Each row of a before or after table is a point. The points were changed in one or more steps. Then noise was added and the rows were shuffled. The steps act on how far a point lies along the listed directions, d1 being the first. Name the steps. A step turns or swaps two directions, mirrors them in a line or flattens them onto one, adds a multiple of one to another, or multiplies one. Angles are multiples of 10 degrees, from the lower direction toward the higher: turns from -170 to 170, lines from 10 to 170 but not 90. Use the fewest steps. Two steps may share a direction if one is a turn and the other turns, adds or multiplies; they go together, in the order done. Otherwise the lowest direction goes first.

Directions:
(1): [-17.9 -17.3  -7.0]
(2): [ 12.4 -18.3  13.5]
(3): [-13.9   6.0  21.0]
Before (11 x 3):
[[-3.5 -0.4  0.2]
 [ 1.7 -1.7 -4.2]
 [ 9.5 10.6  7.3]
 [-7.2  1.8  4.8]
 [ 1.4 -4.6 -2.9]
 [ 0.9 -3.5 -2.4]
 [ 1.8  2.9 -2.3]
 [-6.4  0.6  4.9]
 [-0.1 -2.5 -1.0]
 [ 2.7 -1.3 -1.3]
 [ 2.2 -1.1 -0.1]]
After (11 x 3):
[[ 4.5 -7.3  2.8]
 [-4.0  2.7 -0.9]
 [-3.3  1.8 -0.6]
 [-2.1  0.9  0.1]
 [ 0.9  1.8 -2.5]
 [-1.4  1.8  0.5]
 [ 3.5 -6.3  3.4]
 [ 0.4 -2.7 -0.3]
 [-1.4  2.3  0.1]
 [-3.0  2.9 -2.8]
 [ 5.5  1.9  3.9]]
Steps: multiply d1 by 0.4; swap d2 and d3

Directions:
(1): [-8.9  2.1 25.6  1.7  0.1 15.8 28.1  2.8]
(2): [ -8.5  12.7 -15.0  24.5  -2.7 -16.8  18.9  -8.9]
(3): [  1.9  16.0  17.9  -5.0  14.4 -26.6  -3.3  15.9]
Before (12 x 8):
[[  2.5  -0.4  -3.1  -1.2   1.1   1.4  -5.9   2.9]
 [ -3.3   6.2   3.1   2.9   2.9  -7.2   4.8   3.8]
 [ -1.5  -3.8 -10.8   1.5  -2.3  -0.1  -6.1  -3.6]
 [  3.5   0.7   7.3  -7.5   8.5  -3.7  -9.0   7.6]
 [ -4.0   1.5   3.8   2.3   0.1  -0.6   9.2  -3.5]
 [ -2.8   2.8   1.0   3.0   0.2  -6.6   5.5  -2.2]
 [ -2.3  -3.0  10.7  -6.2   3.2   1.1   3.7   5.0]
 [ -1.4  -2.8   4.7  -2.9  -1.6  -1.9  -5.7   2.0]
 [  4.0   2.7   6.0  -8.0   3.5  -7.5 -10.4   4.5]
 [ -1.3   4.6   1.0  -0.8   0.0 -12.4  -1.1   2.3]
 [  3.4   0.7   1.1   1.8   4.6 -10.0  -6.6   1.4]
 [  4.8   0.5  -8.1   1.4   2.7  -6.2  -2.6  -1.5]]
After:
[[  2.8  -0.7 -14.2   6.6  -0.4  -3.9   1.0  -5.9]
 [  0.5  -4.3   9.0  -9.1   0.1  -1.0 -11.1   5.3]
 [  4.3   4.2   2.8   1.2   7.9 -17.0  -8.7   4.4]
 [ -4.2 -12.5 -20.8   6.4 -11.3  15.4  -0.4 -13.6]
 [ -5.6   8.2   4.0   6.3   2.7 -10.9  12.2  -2.0]
 [  9.2   2.7  20.0 -20.7  17.0 -10.6 -21.4  19.1]
 [  8.4   4.4  15.9 -18.7  10.3 -14.0 -20.7  13.7]
 [  1.4   1.6  22.1 -15.7  11.2  -8.8  -5.1  15.0]
 [  3.1  -4.5  -3.6  -4.3  -0.6   7.8  -7.5   1.9]
 [ -4.1  17.7   6.7   6.4   9.7 -26.4   5.3   9.4]
 [ -1.3  12.4   3.0   1.4   4.8 -26.2  -1.4   6.8]
 [ -4.4  10.2  -0.3   8.9   2.8 -18.3   9.5  -1.0]]
Steps: turn d1 and d3 by 20 degrees; multiply d3 by 3; multiply d2 by 2.5

Directions:
(1): [  8.0 -26.8  11.9  -6.3 -34.0  15.7   2.2   3.5  12.2  -1.6  -1.9 -11.6]
(2): [-14.2   7.1 -10.8 -15.2   8.3   2.0  -2.5   8.2  37.7 -19.3   8.7  -7.8]
(3): [ 13.3  15.6 -18.4  -7.2  -4.1  21.8  31.4  -0.3  -0.1  -3.4 -17.4   8.5]
(4): [  0.5 -18.4 -12.2  -8.6  22.8   2.5   7.2   3.7   1.0  26.8  -7.5 -27.3]
Before:
[[ -1.5  -3.8   0.5   4.3   3.5  -3.6  -2.9  -1.5  -5.9  12.6  -2.7  -4.4]
 [  3.5   7.8  -2.3  -3.2  -4.5   7.8   8.8   0.8   5.6  -6.5  -3.2   3.4]
 [  1.1   6.1  -1.1  -2.2  -2.4   0.0   3.1   4.4   4.7  -3.7   3.5   4.6]
 [  8.2 -11.0   3.3   3.1   3.0  -3.9   1.8  -3.5  -8.6  13.2  -6.0  -7.0]
 [ -3.9   1.4   0.9   1.5   0.5  -3.4  -5.9  -0.6   4.2  -7.2   3.0  -3.1]
 [  1.7  -4.6   2.8  -2.4  -7.8   6.1   0.7   2.6   3.1  -2.3   0.5   2.8]
 [  0.1  -5.7   1.1   1.1  -2.4   2.5  -0.3   2.3   1.1   7.6   1.0  -8.3]
 [ -0.6  -0.6  -0.1   3.8  -3.4  -0.5  -0.5   0.9  -1.1  -0.9   0.8   1.3]
 [  0.1   6.6  -5.3  -4.0  -3.6   8.2   9.8  -0.4   4.9  -5.1  -7.9   0.3]
 [ -1.1  -0.6   2.6   4.1  -6.0  -2.9   0.6  -1.9  -0.9  -1.7   1.8   0.2]
 [ -3.7   2.5   2.7   1.2  -0.2  -5.7  -4.5  -0.7  -4.1  -3.5   0.3   3.0]]
After:
[[  1.8   7.7   7.8   4.6  -9.2  -6.0  -4.8  -3.4   4.3 -14.7   3.1  11.7]
 [ -0.9  -3.3   1.8   3.2   1.3  -3.1  -4.4  -1.6  -3.0   0.6   0.2  -5.7]
 [  5.1  -1.1  -7.9  -5.3   8.0   7.8  12.6   1.4   0.4  10.0  -7.9  -9.0]
 [ -2.3  -0.5  -2.5   1.8   0.0  -0.5  -0.3   2.0   2.7  -1.0   1.3  -1.2]
 [  2.8  -0.2  -8.2  -3.9   5.0   7.9  12.7  -0.7  -2.8   8.8 -12.4  -7.8]
 [ -3.6   0.1  -0.9   1.2  -0.4  -3.1   0.9  -0.4   4.4  -1.9   2.4  -3.2]
 [ -4.9  -1.0   0.9  -2.6   0.3  -3.7  -3.8   1.3   2.4  -3.2   0.5  -2.4]
 [ -4.2   6.7   6.0   5.5  -9.7  -3.8  -7.3  -1.7   2.1  -6.7   3.4   8.7]
 [  3.3  -2.2  -3.9  -3.5   4.1   0.8   6.0   4.8   0.4   8.8  -0.5  -4.5]
 [ -0.1  -2.4  -2.2  -2.7   3.9   3.2   1.5   2.7   1.2   2.8  -0.5  -0.1]
 [ -0.7   4.7   4.7   5.9  -6.5  -0.7  -3.2   0.1  -2.7  -1.3   3.7   4.0]]
Steps: multiply d1 by 0; turn d2 and d4 by 140 degrees; add 0.7 times d3 to d4
